Each row is a point. To make a cloud, some directions were put in groups of two or more. Within a group, all points are equally far from the middle, so they leave a hole (a ring in 2 directions, a hollow ball in 3). The other directions are filled evenly. Then the cloud was stretched, turned, moved and blurred a little. Count the holes, and give their numbers of directions, smallest first.

Cloud (14 x 2):
0:  24 -47
1:  47  46
2: -46  11
3: -45  15
4:  50  40
5:  56  20
6: -31 -33
7:  40  56
8: -30 -34
9: -20 -44
10:   3 -51
11:  28 -45
12: -20 -44
13:  56  13
Holes: 1 (2)

Cloud (22 x 3):
0:  49  -9 -13
1:  -5  47   5
2:  48  -3  -2
3: -49  15  43
4:  15   3 -64
5:  25 -52 -55
6: -54 -54  30
7:  36 -46 -49
8:  13 -10  58
9:  12 -32  61
10:  25  21  26
11:   6 -60  54
12:  49 -41  10
13:  -9  40 -40
14:  30   1  38
15:  21  -4  50
16:  12 -86  15
17:  29 -16 -60
18:  38  15 -22
19: -52 -53 -28
20:  43 -56  16
21:  13 -67  45
Holes: 1 (3)

Cloud (28 x 4):
0: -55  50  26  37
1: -75  20  12 -27
2: -25  14  35   2
3:  73 -22   0 -45
4:  31  27  46  46
5: -17 -38  34  11
6: -52  18  12   8
7:  14  27 -81 -75
8: -54   6  -4 -45
9:  30  56  58 -54
10:  44 -33   2  -9
11:  21 -24 -22  29
12: -34   3 -24  32
13: -69  12  50   5
14:   9 -71 -10  19
15: -42  27  61  26
16:   8  45  54  47
17:  -8 -12  17 -18
18:  22  28  40  45
19: -22  94   5  -6
20: -29 -42  15  29
21:  27 -19  17 -70
22: -19 -41  64  63
23: -26  -5 -20  31
24:  29  41 -37 -67
25: -30  46  35 -29
26: -72  84  15  -3
27:  12  46  -5   7
Holes: 0

Cloud, 53 rows:
0:  25   6  -8 -45  -1 -26
1:  38 -34  -9   6  78  28
2: -28  14  -6  40  22  57
3:  59 -23 -47  15  25  42
4:  -3  47 -20  -2  43  56
5:  12  62  34  25  45  23
6: -14 -17   3  10 -63  21
7:  35 -33 -29  65 -62  19
8:  -6  22 -57  18  35  30
9:   2 -24   1  74   0 -41
10:  -9 -12 -26 -40  22  51
11: -37  40 -14   6  75 -16
12:  -2 -16 -16  11 -35  12
13:  39  -8  -1  14 -28   1
14: -27  -7   1  59  15 -15
15:  24   8 -32 -34   2  34
16:  34  43  -7  26  70  16
17:  19  -5  42  36  30  17
18:  26 -26  25  46  50  24
19: -47   7   8  -5   2  42
20:   0  14 -25 -14  46 -11
21: -25 -51 -41  14  31  -5
22:   4 -74  -5  78 -16  11
23:  63  27 -14 -38  68  51
24: -10 -25   1 -36  10   6
25:   3 -20   4  17  62  58
26:  20 -12   2  29  56  40
27:  -1  -1 -17  68 -33 -19
28:  12 -16   6  25  68  29
29: -16  18 -26  43  14  46
30:  -3 -53 -26  68 -34   7
31:  21  21 -26 -27  36 -32
32: -26 -46 -20  16  -5  12
33: -14 -25 -13  29  36 -38
34:  42  64 -21   9  31  53
35: -22 -20 -48  30  46  14
36:  40 -28 -25 -18  16  16
37:  -3  28 -17 -76  65 -14
38:  19  31 -38   8   2 -34
39:  34 -21  -2 -18   6  85
40:  52  35 -23 -32  65  45
41:  38 -26 -45   1  37   3
42: -31   2 -18  43   4 -14
43: -23 -41 -38  13  20  21
44:  37 -22 -16  12   7  82
45:  19 -79   6  95 -17  19
46:  85   3 -46  -7  66  -7
47:  19 -50  16  39  38  49
48:  12 -30 -35  12  76  -6
49:   1 -30  20 -32 -17  26
50:  13   1  -6   6 -39  11
51:  16 -24 -16  36  36 -21
52: -18 -22 -45  73  -8  37
Holes: 0
